Every row gives one point. Each copy is the shape, with its points in the same order, turned, moved and blurred by noise. Some copies are also mirrored. Which?

Shape, 7 rows:
[[-1.9  4.5]
 [ 2.6  2.8]
 [ 3.2  3.9]
 [-3.5 -0.8]
 [ 0.0 -1.7]
 [-1.6 -3.1]
 [ 0.8 -0.7]]
Copy 1 (7 x 2):
[[ 1.0  5.1]
 [-3.4  3.2]
 [-4.0  4.2]
 [ 3.1  0.0]
 [-0.4 -1.1]
 [ 1.4 -2.4]
 [-1.3 -0.2]]
Copy 1 is: mirrored
Copy 2:
[[-0.6  4.5]
 [ 2.9  1.9]
 [ 4.0  2.9]
 [-4.2  0.1]
 [-1.3 -1.3]
 [-3.4 -2.4]
 [ 0.0 -0.7]]
Copy 2 is: only turned

Shape, 8 rows:
[[ 2.6  0.9 -1.7]
 [ 2.4  1.2  2.0]
 [-1.4 -1.0 -1.1]
 [-1.6  2.0  2.2]
 [ 2.1 -1.1 -5.0]
 [ 5.4 -4.3  0.3]
 [-1.0  0.4  0.4]
 [ 0.7 -4.6 -2.7]]
Copy 1, 8 rows:
[[-1.8 -2.5  1.7]
 [-0.2 -3.0 -1.5]
 [ 1.2  0.8  2.1]
 [ 0.6  1.0 -2.5]
 [-1.5 -1.5  5.5]
 [ 2.5 -6.5  2.9]
 [ 0.8  0.6  0.0]
 [ 2.7 -1.1  5.4]]
Copy 1 is: only turned
Copy 2:
[[ 0.6  2.9  0.2]
 [ 4.1  1.8  0.4]
 [-0.5 -0.9  2.1]
 [ 3.2 -2.4 -0.4]
 [-3.1  3.4  1.5]
 [ 2.6  5.6  5.6]
 [ 1.7 -1.0  1.0]
 [-1.8  1.7  5.4]]
Copy 2 is: mirrored

Shape, 9 rows:
[[-1.3  2.6 -0.9  2.0]
 [-1.7  0.7 -3.5  1.7]
 [ 3.4 -2.1 -5.3 -1.5]
 [-1.2  0.9 -1.9 -1.9]
 [-2.5  2.3 -1.1  3.2]
 [-5.2 -0.5  1.7  2.2]
 [-0.3 -3.6  0.7 -2.5]
 [ 1.1 -5.4 -0.2  0.4]
 [-1.5  0.2  5.4 -0.6]]
Copy 1 (9 x 4):
[[-2.1  1.6 -3.5  0.8]
 [-1.6 -1.5 -3.7  1.8]
 [ 4.4 -4.0 -2.0  0.6]
 [ 0.3  0.1 -1.0  3.1]
 [-3.6  1.0 -3.9  0.9]
 [-6.2  0.4  0.1  1.3]
 [-0.1 -1.6  3.3  0.8]
 [-0.6 -4.3  2.0 -1.8]
 [-3.1  3.8  3.4 -0.2]]
Copy 1 is: mirrored
Copy 2 (9 x 4):
[[ 1.6 -0.2  3.5  0.5]
 [ 3.4 -2.0  1.6  0.7]
 [ 0.1 -5.2 -3.0  1.1]
 [ 1.0 -1.8  0.7 -2.4]
 [ 2.8  0.6  3.7  1.0]
 [ 3.7  4.2  1.7 -1.7]
 [-0.4  0.6 -3.3 -2.6]
 [ 0.2  1.1 -5.3  0.8]
 [-1.7  4.9  1.2 -2.4]]
Copy 2 is: only turned
Copy 3:
[[-1.3 -4.2 -1.7 -1.1]
 [-0.9 -3.5 -2.1 -4.4]
 [-2.0  0.6  2.3 -6.8]
 [-1.2 -0.1 -2.4 -2.6]
 [-0.5 -5.3 -2.9 -1.7]
 [ 4.0 -4.0 -4.2 -0.6]
 [ 3.0  2.3 -0.2 -2.8]
 [ 4.2  0.0  2.0 -4.6]
 [ 3.6 -0.5 -1.5  3.1]]
Copy 3 is: mirrored
Copy 4 (9 x 4):
[[-1.1 -3.0 -0.4  0.8]
 [ 0.1 -4.2 -1.2 -2.2]
 [ 6.5 -2.2 -2.6 -3.6]
 [ 0.5 -0.6 -3.0 -0.9]
 [-2.3 -3.8  0.5 -0.2]
 [-4.5  0.0  1.6 -2.0]
 [ 1.5  3.2 -0.3 -3.4]
 [ 3.1  1.4  2.2 -5.0]
 [-2.0  3.6  1.9  1.1]]
Copy 4 is: only turned

Shape:
[[-1.8  0.7  1.7  2.3  0.7  2.8]
 [ 1.9 -4.8 -0.4 -0.5 -0.3 -0.5]
 [-3.6  2.1 -0.3  1.8  1.6  0.4]
 [ 4.4  1.8 -3.2  1.2 -3.9  1.5]
 [-0.3  2.8 -1.5  2.7  1.2  5.1]
 [-3.8  2.1  1.8 -1.6 -4.4  1.3]
 [-0.4 -2.8  1.5  1.9  0.7  0.8]
 [-1.1  0.1  1.3 -0.8  1.5 -0.5]
 [ 0.6 -5.4 -1.0  3.1 -2.5  0.1]
 [ 3.6  1.5  1.8  1.2 -4.0 -2.7]
 [-3.5 -3.5 -4.0 -1.4 -4.5  5.3]
 [ 3.8 -4.8 -2.6 -4.4  1.0  0.5]]
Copy 1, 12 rows:
[[ 0.1  1.7 -1.2 -2.7 -1.7  2.2]
 [ 3.0  2.7  0.3  0.1  4.3 -2.4]
 [-1.0  0.5 -3.5 -1.3 -2.9  0.5]
 [-2.9  0.4  5.2  2.0  1.0 -1.2]
 [-2.2  3.6  0.3  0.0 -3.4  2.7]
 [-1.6 -3.7 -2.2 -0.5  1.8  3.7]
 [ 1.9  2.6 -0.9 -2.6  1.3 -0.2]
 [ 2.3 -0.1 -2.3 -0.4 -0.5 -0.3]
 [-0.2  3.5  0.5 -2.8  5.1 -2.7]
 [ 0.5 -3.7  3.8 -1.6  0.8 -2.3]
 [-4.1  3.4 -2.4  1.9  6.1  3.1]
 [ 4.4  3.4  0.8  4.9  4.3 -2.2]]
Copy 1 is: only turned
Copy 2:
[[ 2.4 -2.5 -0.7  0.1  1.1 -2.8]
 [-1.0  0.9  1.0  1.7 -4.4  0.1]
 [ 1.0 -3.6 -2.2 -2.8  1.1 -1.2]
 [-1.4  1.3 -6.3  4.5 -0.9 -1.4]
 [ 3.4 -4.4 -4.3  2.2  1.0 -2.2]
 [ 2.7  3.0 -3.1 -3.4  1.4 -3.3]
 [ 0.3 -1.7  1.4  0.6 -1.5 -2.0]
 [ 0.7 -0.8  0.1 -1.3  0.4  0.8]
 [-2.2 -0.2  0.2  1.4 -5.1 -4.1]
 [-4.0  3.1 -2.0  2.1  2.0 -1.5]
 [ 4.8  1.2 -4.6 -1.0 -6.6 -4.1]
 [ 0.8  1.8 -0.4  3.0 -6.0  4.1]]
Copy 2 is: mirrored

Shape:
[[-2.4  0.4 -0.6 -2.3  4.5  3.0 -2.4  2.4]
 [ 2.3 -0.3 -4.3  5.6  0.7 -5.4 -0.5 -0.5]
 [-0.4 -1.3  3.8  0.5 -0.9  3.0 -1.2 -1.5]
 [ 0.5 -0.9 -2.2  1.3 -1.7 -3.8  2.7 -4.8]
 [ 2.2 -2.6  1.2  0.0 -2.9 -5.8  3.5 -0.6]
 [ 0.3  0.7 -0.9  2.8 -2.7 -3.3  4.9  1.2]
 [ 0.4 -3.2 -2.1  1.2 -0.2  0.9 -0.1  0.6]
 [ 2.5  3.8 -1.2 -2.8  2.2  4.4 -2.2  3.4]
 [-0.2  3.0  0.3 -3.2 -1.7  0.3 -3.0  4.2]
 [-1.6  4.1 -1.8  0.0  2.0  1.3 -3.0  3.2]
 [ 2.3  2.5  2.6 -0.3  0.1 -3.4  2.1  2.4]]
Copy 1:
[[-1.2  2.2 -2.1 -1.2  3.4 -4.1 -2.5 -0.8]
 [ 5.8 -4.3  2.7 -2.8 -4.2 -4.4  2.5 -0.9]
 [-1.8 -0.4  1.3 -0.2  3.4  1.4  1.7 -3.9]
 [-0.5 -3.3  4.0 -2.7 -6.0 -0.1  2.1 -1.0]
 [ 0.1 -3.9  7.0 -0.6 -2.1  0.2  2.8  2.3]
 [ 1.2 -7.0  2.9  0.4 -2.7  0.0  0.0  1.4]
 [ 0.1 -2.8  1.0 -4.3  1.3 -1.6  0.9 -1.0]
 [ 0.4  1.8 -5.8  0.0  2.6 -1.1  0.1  2.0]
 [ 2.5  2.2 -0.3  0.5  2.5  1.1 -2.4  2.8]
 [ 2.7  1.1 -2.9  0.0  1.4 -2.4 -3.3 -0.4]
 [ 1.0 -2.2  2.2  3.9 -0.5 -1.1  1.7  2.7]]
Copy 1 is: only turned
Copy 2, 11 rows:
[[-3.6  0.2 -2.1 -0.2  0.7  0.6 -4.4  0.8]
 [ 3.1  2.1  1.1  0.4 -2.5  5.1  5.6 -0.4]
 [ 1.7 -2.2  1.4  4.4 -1.0 -2.0 -3.1  1.0]
 [ 5.6 -0.7  0.4  0.7  1.5 -0.5  5.2 -1.5]
 [ 6.7 -1.7  1.4 -1.5 -0.4 -0.7  4.2  4.3]
 [ 2.3 -0.7 -1.2  0.8 -2.0 -1.1  6.2  3.9]
 [ 1.7 -2.5 -1.6  2.1 -0.4  2.9  0.4  1.3]
 [-4.3 -2.5 -1.1 -2.1 -4.3 -1.1 -3.7 -1.2]
 [-3.8 -4.1  2.3 -2.5 -2.1 -0.4 -0.8  2.3]
 [-5.7 -0.3  0.4 -0.9 -1.6  0.7 -0.2 -0.1]
 [ 1.5  0.8  1.3 -2.1 -3.6 -2.9  1.4  3.6]]
Copy 2 is: mirrored
Copy 3:
[[-4.9 -2.3 -1.4  2.5 -1.1 -0.1  4.0 -1.0]
 [-3.8  5.8 -1.0 -2.5  2.1 -2.9 -3.8  5.3]
 [ 2.3 -0.1 -1.1  0.1 -3.2 -0.7  0.4 -1.8]
 [-0.3  4.6  3.0 -4.7  1.7  1.1 -1.4  1.3]
 [ 2.2  3.6  4.2 -0.7  1.2  1.7 -2.1  5.0]
 [-0.1  2.0  0.3 -0.7  2.8  3.2 -5.2  2.8]
 [-1.6  0.8  1.0  0.6  1.5 -2.2 -1.1 -0.4]
 [-1.8 -5.0 -4.2  0.4  2.5 -0.8  3.8  1.0]
 [-1.6 -6.4 -0.9 -0.2 -0.2 -0.1  0.7  3.8]
 [-5.2 -3.9 -3.9 -0.4 -0.2 -0.4  0.9  1.7]
 [ 0.9  0.6 -1.4  0.3  0.6  3.6 -0.1  5.7]]
Copy 3 is: mirrored
Copy 4, 11 rows:
[[ 3.9 -0.5  0.9  3.7 -1.9 -2.1  2.6  3.2]
 [ 0.7  5.1 -4.8  1.2 -3.8  3.7 -4.4 -2.1]
 [ 1.4  2.1  5.9  1.2 -0.2  0.0  0.3 -0.7]
 [-0.9  0.3 -0.6 -0.1  0.1  1.7 -6.5 -3.9]
 [-1.0 -0.4  0.6 -5.5 -2.3  1.4 -4.8 -2.6]
 [-3.4  1.4 -1.9 -3.0 -0.3  4.4 -1.8 -1.2]
 [-1.5  3.1 -0.8  1.0 -2.2 -1.4 -0.7 -1.5]
 [ 5.3 -1.5 -0.2  2.3 -2.2  0.8  6.8 -0.7]
 [ 5.5  0.5 -0.5 -2.8  0.7 -0.3  3.7  0.1]
 [ 4.6  2.0 -1.3  1.8 -0.2  1.4  3.5  2.2]
 [ 2.5 -1.0  0.9 -3.3 -3.0  4.1 -0.2 -0.1]]
Copy 4 is: mirrored
